Rows are points. Each copy is the shape, with its points in the same order, stretched, turned, moved and blurred by noise. Say if it was mirrored as well.
In the rows, 128 means zero.

Shape:
[[ 83 145]
 [ 99  81]
 [166 150]
 [155 121]
 [122 134]]
Copy 1 (5 x 2):
[[211 161]
 [209  88]
 [ 75 153]
 [ 95 117]
 [150 139]]
Copy 1 is: mirrored
Copy 2, 5 rows:
[[146 141]
 [176 105]
 [ 94  97]
 [114  96]
 [131 120]]
Copy 2 is: mirrored

Shape (9 x 3):
[[100 113 172]
 [110 109 158]
 [165  94 150]
 [148 125 155]
 [161 167 150]
 [152 162 135]
 [105 125 156]
 [ 99  89  84]
 [133  93  78]]
Copy 1 (9 x 3):
[[120 204 110]
 [112 169 109]
 [ 42 126 105]
 [ 73 134 133]
 [ 74 101 193]
 [ 89  88 176]
 [125 171 131]
 [182 107  54]
 [152  71  67]]
Copy 1 is: only turned
Copy 2 (9 x 3):
[[125 131  76]
 [121 121  89]
 [140  62 125]
 [149 104 128]
 [179 133 171]
 [164 138 168]
 [128 141  96]
 [ 76 126 102]
 [ 93 101 136]]
Copy 2 is: mirrored

Shape (8 x 4):
[[171  98 125 165]
 [206  98  85 158]
 [126  46 112  92]
 [ 99 153 111 184]
 [108 153 162  92]
 [160 159 150 154]
 [108 134  78 108]
 [176 105 165 136]]
Copy 1, 8 rows:
[[116 170 189 116]
 [136 152 222 136]
 [104 174 141 172]
 [108  98 174 109]
 [166  90 106 120]
 [154 110 168  99]
 [148  78 154 156]
 [135 164 166 108]]
Copy 1 is: mirrored
Copy 2 (8 x 4):
[[ 76 128 129 152]
 [ 59  85 113 169]
 [ 96 102 124  58]
 [145 165 106 168]
 [174 129 186 129]
 [126 139 166 187]
 [161 100 112 124]
 [ 86 128 176 143]]
Copy 2 is: only turned
Copy 3 (8 x 4):
[[101 142 107 150]
 [107 134  81 204]
 [112 118 157 213]
 [130  90 108  87]
 [182 124 140  93]
 [148 140 101  93]
 [164  80 118 169]
 [122 164 121 129]]
Copy 3 is: only turned

Shape (12 x 6):
[[175 160 154 161 118  89]
 [ 73 148 171 128 144 147]
 [203 129 103 136 111 127]
 [140 146 102 163 125 150]
 [138 118 175 122 117 157]
 [164  82 168 152 125 115]
 [101 156 162 143 120 141]
 [ 98 163 104 116 140  42]
 [133 159 179 147  91 115]
 [ 72  82 140 122 128  58]
 [144 138 157 125 148 133]
 [ 72 138 131 121 134 157]]
Copy 1:
[[ 81 159 113  93 163 177]
 [122  57 140 133 112 148]
 [145 195  56 106 153 133]
 [120 134  68 141 134 179]
 [183 122 117 113 149 134]
 [159 174 118 126 203 106]
 [113  93 129 121 110 180]
 [  7 120 170 131  99  94]
 [107 130 137 102 135 189]
 [ 79 142 196 174 136  54]
 [141 112 104 109 137 128]
 [123  76 119 157  93 126]]
Copy 1 is: only turned
Copy 2 (12 x 6):
[[133 151 100 124 121  59]
 [144 142 153 173  82 127]
 [106 149  93  80 128 120]
 [101 162 149  99 104 127]
 [116 111 104 148  82 118]
 [ 96 107 107 146 142  94]
 [137 133 143 153  82 112]
 [175 158 154 124 181 114]
 [148 119 113 141  84  63]
 [145  96 174 155 191 111]
 [124 149 112 146 110 118]
 [128 138 169 143  93 158]]
Copy 2 is: only turned
Copy 3 (12 x 6):
[[ 93 164 127 138 188 132]
 [143 106 185 124 134 111]
 [ 82 136  86 128 147 106]
 [105 131 128 106 112 122]
 [132  95 137 110 169  97]
 [136 124 101 114 192 145]
 [133 125 163 116 145 103]
 [117 182 137 196 115 121]
 [129 147 143 120 186  99]
 [181 152 111 161 138 137]
 [108 110 148 137 158 120]
 [146 103 162 124 100  97]]
Copy 3 is: only turned

Shape (11 x 6):
[[161  73 150  95 105 140]
 [120 189 111 164 159 183]
 [ 81 171 130 123 129 174]
 [108 193 105 197 128 139]
 [100 175  93 133 169 149]
 [152 115 160  95 146  90]
 [150 104 135 119 155 127]
 [ 81 151  81 167 154 153]
 [138  83 167  93 112 102]
 [141 115 117  91 109 117]
 [179 129 116 100 112 101]]
Copy 1:
[[184 117 116 154  87 133]
 [ 63 183  74 152 132 142]
 [ 94 167  75  98 133 154]
 [ 41 143 109 127 140 147]
 [ 86 186 101 116 155  99]
 [175 161 159 125  90 109]
 [157 163 138 162 112 120]
 [ 75 155  99 123 183 112]
 [186 125 160 119  90 133]
 [158 126 115 114 101  88]
 [147 132 128 139  75  76]]
Copy 1 is: only turned
Copy 2:
[[124 140 113 191 120 104]
 [100  66 156  54 154 211]
 [144  99 133  73 105 213]
 [ 76  99 179  16 154 194]
 [106 105 105  66 132 217]
 [128 201 106 169 126 143]
 [118 151 101 146 146 132]
 [104  90 108  24 141 169]
 [143 187 109 179 109 102]
 [ 98 152 104 150 100 148]
 [ 70 158 127 165 121 152]]
Copy 2 is: only turned
Copy 3, 11 rows:
[[ 98 160 176 168 116 130]
 [ 94  72  95  60 150 114]
 [ 91  97 101 106 162  92]
 [129  60 104  89 117 134]
 [131  87  96  53 146  95]
 [129 144 169 168 153 140]
 [112 142 162 122 134 141]
 [128 100  87  71 111 103]
 [121 168 172 198 125 143]
 [128 122 152 129 124 102]
 [136 100 177 122 124 115]]
Copy 3 is: mirrored
